Rows are points. To make a cloud, some directions were put in groups of two or more. Within a group, all points are equally far from the middle, so they leave a hole (a ring in 2 directions, a hollow ball in 3). The other directions are filled evenly. Then the cloud was stretched, turned, moved and blurred a little. Count the holes, and give their numbers of directions, smallest first.

Cloud (14 x 2):
[[ 54 -24]
 [-46 -40]
 [ 45  12]
 [ 35  22]
 [  2 -63]
 [ 40 -51]
 [-19 -60]
 [ 44  13]
 [ 18  33]
 [ 54 -17]
 [-40 -47]
 [-28 -55]
 [-41  23]
 [-56 -12]]
Holes: 1 (2)

Cloud, 21 rows:
[[ 70 -34  26]
 [-46 -24  -7]
 [ 87   6 -40]
 [ 57  78   0]
 [  4   2  11]
 [-46 -17  31]
 [ 12  11  17]
 [ 28 -47 -41]
 [-19  67 -28]
 [-41 -32  56]
 [ 32  48  21]
 [  3  26 -28]
 [-43  43 -14]
 [  1 -20 -41]
 [ -1   6  31]
 [ 18 -53 -27]
 [ 64  -6  -1]
 [ 31  21 -50]
 [  0  21 -84]
 [ -1  65  23]
 [ 99  52 -13]]
Holes: 0

Cloud:
[[ -3 -28  40  40]
 [ 54 -27 -54  22]
 [ -3 -31 -15  55]
 [ 66 -19  24 -36]
 [ 17  73 -31  40]
 [ -4  70  -2  48]
 [ 69   3   6  50]
 [ 63  14 -41 -35]
 [ 52  48  39 -23]
 [ 59  47  39  17]
 [ 49 -39  47  -2]
 [ 54  41  24 -38]
 [ 45  43 -49 -23]
 [ 61  42  43   0]
 [ 56 -30  45  14]
 [ 51  55  43   7]
 [-28  32  52  14]
 [ 48 -31 -38  45]
 [-22 -34 -47  -2]
 [-30  13  36  39]
 [  0  54   3 -51]
 [-23 -14  54   5]
 [ 22  57  15 -49]
 [-25  51 -40  30]
 [-15 -43 -37 -23]
 [ 50 -40  37 -24]
 [ 71  18   4  50]
 [ 69  26  43  -3]]
Holes: 2 (2, 2)

Cloud:
[[-24 -23   7  -9]
 [ 25 -35  21  19]
 [ 64 -17 -57   6]
 [ 39 -17   8 -56]
 [ 60  -6  37 -10]
 [ 37 -18 -13 -61]
 [ 34  58 -22 -60]
 [ 68 -16 -48  14]
 [-13  40 -78   5]
 [-14  56  17 -14]
 [ 48  10  10 -62]
 [ 22 -20 -45  47]
 [ 14  60 -19  53]
 [  5 -35  -7 -41]
 [ 23 -36  25 -14]
 [ 70 -18 -21  27]
 [ 40  45  26 -46]
 [ 48  54 -42 -56]
 [ 60  -4  37 -13]
 [ 61  59 -57 -30]
 [-27  49 -31 -31]
 [-17  45  22  17]
 [ 30 -25 -73  -7]
 [ 11  59 -54  43]
 [ 83  46 -37   8]
 [ 84  27   5  18]]
Holes: 2 (2, 2)
